Rows are points. Each copy is the shape, with its points in the same order, stretched, turned, moved and blurred by noise. Say if it was mirrored as well.
In the rows, 128 means zero.

Shape, 6 rows:
[[208  77]
 [134 161]
 [152 155]
 [128  39]
 [139 137]
 [129 127]]
Copy 1:
[[130 194]
 [116 112]
 [110 122]
 [205 170]
 [132 127]
 [143 126]]
Copy 1 is: only turned
Copy 2:
[[202 141]
 [118  76]
 [135  73]
 [159 240]
 [132 104]
 [129 122]]
Copy 2 is: mirrored

Shape, 9 rows:
[[133 157 176]
 [112  80 118]
 [ 95 149 181]
 [163  75 125]
 [ 86  88 114]
 [155 170 105]
 [ 90 180 196]
 [ 98 177 179]
 [132 134  73]]
Copy 1:
[[112 205 127]
 [179 127 145]
 [166 212 124]
 [114 125 169]
 [211 130 131]
 [ 69 132  78]
 [157 233 102]
 [149 220 101]
 [126  92  83]]
Copy 1 is: mirrored
Copy 2, 9 rows:
[[ 65  84 163]
 [100 166  93]
 [ 47  69 144]
 [122 199 120]
 [ 90 144  87]
 [128 103 139]
 [ 25  33 154]
 [ 41  47 157]
 [140 138 103]]
Copy 2 is: mirrored
Copy 3 (9 x 3):
[[153 143 167]
 [129 109  81]
 [172 165 133]
 [120  77 111]
 [138 128  73]
 [ 94 143 168]
 [180 186 162]
 [163 176 158]
 [ 87 131 122]]
Copy 3 is: mirrored
Copy 4:
[[140  78 130]
 [123 124 163]
 [112  73 129]
 [165 122 176]
 [104 126 149]
 [171 117  98]
 [109  59 110]
 [118  72 110]
 [149 143 110]]
Copy 4 is: mirrored

Shape, 10 rows:
[[119  76 167 123]
 [101 133 120 121]
 [129  94 130  90]
 [166 121  95 159]
 [ 55 115 139 165]
 [153 115 111  49]
 [177 166  94 104]
 [181 175 120  43]
 [171 133 121 173]
 [105 198 140  93]]
Copy 1:
[[124 168 135 196]
 [136 117 121 124]
 [ 96 119 134 164]
 [133 136 227 102]
 [203 138 122 163]
 [ 45  85 115 132]
 [ 81 104 164  57]
 [ 18  92  94  57]
 [142 165 221  99]
 [105 108  51  59]]
Copy 1 is: only turned
Copy 2 (10 x 4):
[[103 138 188 163]
 [139 141 144 119]
 [ 89 156 158 142]
 [111  40 108  83]
 [179 132 187 126]
 [ 66 180 125 131]
 [103 101  73  93]
 [ 76 178  71 138]
 [125  34 102  97]
 [158 189 101 142]]
Copy 2 is: mirrored
Copy 3:
[[ 63  90 175  95]
 [132 128 152  99]
 [110  83 162 107]
 [126 138 106 162]
 [ 90 157 157  53]
 [154  62 160 128]
 [176 130 141 171]
 [193  97 181 167]
 [113 155 129 169]
 [172 152 198 112]]
Copy 3 is: only turned

Shape (12 x 8):
[[152 157  89 134 173  83 131 159]
 [148 122 137 111  72 152 105  83]
 [166  85  64 138 179 136 182  93]
 [ 77 150 134  95  96 120 110 128]
 [ 95 148 130 108 157  68 136  86]
 [165 129 167  74 109 154 134  71]
 [117 132 186 139 126 117 210  96]
 [135 130 127 171 160 100 139 130]
 [ 56  92 166 109 200  76 108 122]
 [165 150 140 120 174 148 139 225]
 [ 92 157  72 126 109 182 143 140]
 [122 147 136 134 160 127 152  67]]
Copy 1, 12 rows:
[[122 138 154 202 140  85 167  96]
 [132 121  74  83 133 109  99  85]
 [190 124 149 166  60 100 156  88]
 [114  83  76 138 187 131  97 139]
 [112  71 128 179 129 150 127 102]
 [148 109  95  46 150 108 133  73]
 [106 121 158  62  65 107 122 126]
 [119 154 155 145 116 109 137 112]
 [161  90 179 153 166 163 103 120]
 [141 172 182 123 182  50 198 149]
 [142 109  57 179 136 152 120 171]
 [136 106 122 122  99 171 136  95]]
Copy 1 is: only turned
Copy 2:
[[ 65 183 208 111 137 105 100 126]
 [173  92  68 121 125 130 139 139]
 [ 96 190 156  49 190 152 183  78]
 [170  88 129 160 148 110  96 131]
 [137 138 187 121 176  89 125 148]
 [151  69 106  76 130 100 162 124]
 [ 96 117 148 113 185  78 197  83]
 [ 80 172 180 136 144 119 143 130]
 [150 159 249 159 148 109 148 129]
 [ 34 150 217 121  97 109 114  68]
 [123  94 102 133 170 165 101  88]
 [109 111 153 104 178 118 166 140]]
Copy 2 is: mirrored
Copy 3, 12 rows:
[[ 80 109 146 125 143 204 148 159]
 [152 161 110 147  87 108 135  78]
 [153 143 113  64 132 220  79 127]
 [133  79 157 145 127 106 154  53]
 [103  65  94 123 176 139 132 101]
 [140 123  73 155  69 113 105  97]
 [181  97 100 124 169  94  54 147]
 [132 134 127 107 164 151 132 162]
 [161  24  94  89 179 143 206 120]
 [128  99 190 148  82 144 163 195]
 [130 117 212 101 109 135 110  51]
 [123  97  84  89 141 127  98 116]]
Copy 3 is: mirrored

Shape:
[[145 117 165 102 186 135  74 171 171]
 [ 76 152  83 131 164  87 127 145  83]
 [101 124 166  81 150 140 141 126 127]
 [135 121  76 165  97 148 141  66  77]
 [100 131 126 122  99 104  70  83  86]
 [134 163 163 106 128  92 147  66 139]
 [148 143  71 162 130  89 151 131  83]
 [ 62 121  75 157  97 192 175 144 105]
 [ 80 103 164 172 146  92 104 153 146]
 [121 107 169  90 113 124 122 104 127]
 [ 78 110 136 133 167 150  82 131 175]
 [130  62 159 131 162 144 167 169 158]
 [122  97 136  66 108 106 123  80 177]
 [ 87 164 146 144 153 102  71 157 110]
 [ 87 158 139 115 102 112 140 137 154]]
Copy 1, 15 rows:
[[173 191  76 109 218 129 155  96  88]
 [116  21 177 176 144 161  86 119 122]
 [106 157 149 144 159 164 146 152  91]
 [ 80  41 191 106  83 138 103 228 107]
 [ 39 101 190 102 140 153  78 142  68]
 [ 80 172 150 123 129 165  74 188 146]
 [118  16 164 156 115 110  83 164 157]
 [112   7 166 144  61 154 190 156  95]
 [158 137 178  70 170 120 120  79 134]
 [ 87 179 165 116 141 138 128 155  81]
 [170 164 121  86 159 165 150 102  73]
 [206 168 149 108 162  93 182 134 117]
 [123 226 143 140  96 137 103 152  53]
 [ 92  81 136 109 194 160 107  79 121]
 [ 93 118 127 148  97 155 133 104 122]]
Copy 1 is: only turned
Copy 2, 15 rows:
[[ 56 149  98 103 170  73 162  73  93]
 [170 169 145 183 106  78 159 105  46]
 [138 120 124  97 120 141 216 120 134]
 [144 112 161 170 122 190 110 194  93]
 [152 104 161 143 181 122 144 144  77]
 [127  70 112  43 126 113 159 121 119]
 [160 156 106 198 108 130  82 156  69]
 [190 172 203 207  70 181 152 162 139]
 [156 118 193 144 148 120 143  48 108]
 [145 116 126  82 157 150 173 140 126]
 [ 94 145 197 108 146  96 178  70  93]
 [155 172 117 123 115 181 161  91 147]
 [137 163 140  29 146 138 171 129 113]
 [116  93 161 158 172  64 155  79  86]
 [157 117 169 111 127  92 152 118 145]]
Copy 2 is: mirrored
Copy 3, 15 rows:
[[ 96 203  59 135 128  79 106 106 117]
 [156 139 148  93 153  81 124 139  45]
 [ 73 154 103 111  96 137 142 111 120]
 [201  54 163  95 146 151 106 129 167]
 [164  95 115 119 146 144  75 134  87]
 [101 142 145 188 110 171 125 135 136]
 [179 113 158 122 159 101 118 181 134]
 [138  63 142  56 108 109 192  93 102]
 [140 148  95 165  90  65 115 156  73]
 [ 88 132  99 135  90 150 113 129 141]
 [114 153  89 121 115  82 131  76  68]
 [ 81 162 103 139  69  71 145 133 160]
 [ 53 123 109 171 104 145 101  97 141]
 [163 158  88 113 148  97 123 153  45]
 [ 82 121 109 144 114 126 163 133  78]]
Copy 3 is: mirrored
Copy 4 (15 x 9):
[[146 116 155  84  69 106 109 211  64]
 [180 203 114 100 181 117 118 168 161]
 [145  82 150 107 133  69 113 165 140]
 [ 85 113  93 134 190 134 161 118 118]
 [111 105 114 138 135 113 173 193 166]
 [140 107 132 131 100  42 167 143 143]
 [137 214 106 141 188 108 135 129 103]
 [117 129 120 129 206 184  82 118 168]
 [ 95 177  83 110  72  87  83 179 127]
 [ 99  78 149 129 118  70 139 164 136]
 [116 108 127  59  74 146 113 198 128]
 [ 73 131 133  92 121  70  59 142  66]
 [ 78  90 195  87  97  80 178 162 155]
 [180 159  99 129 100 122 117 208 142]
 [150 146 154 140 107 113 121 153 178]]
Copy 4 is: mirrored
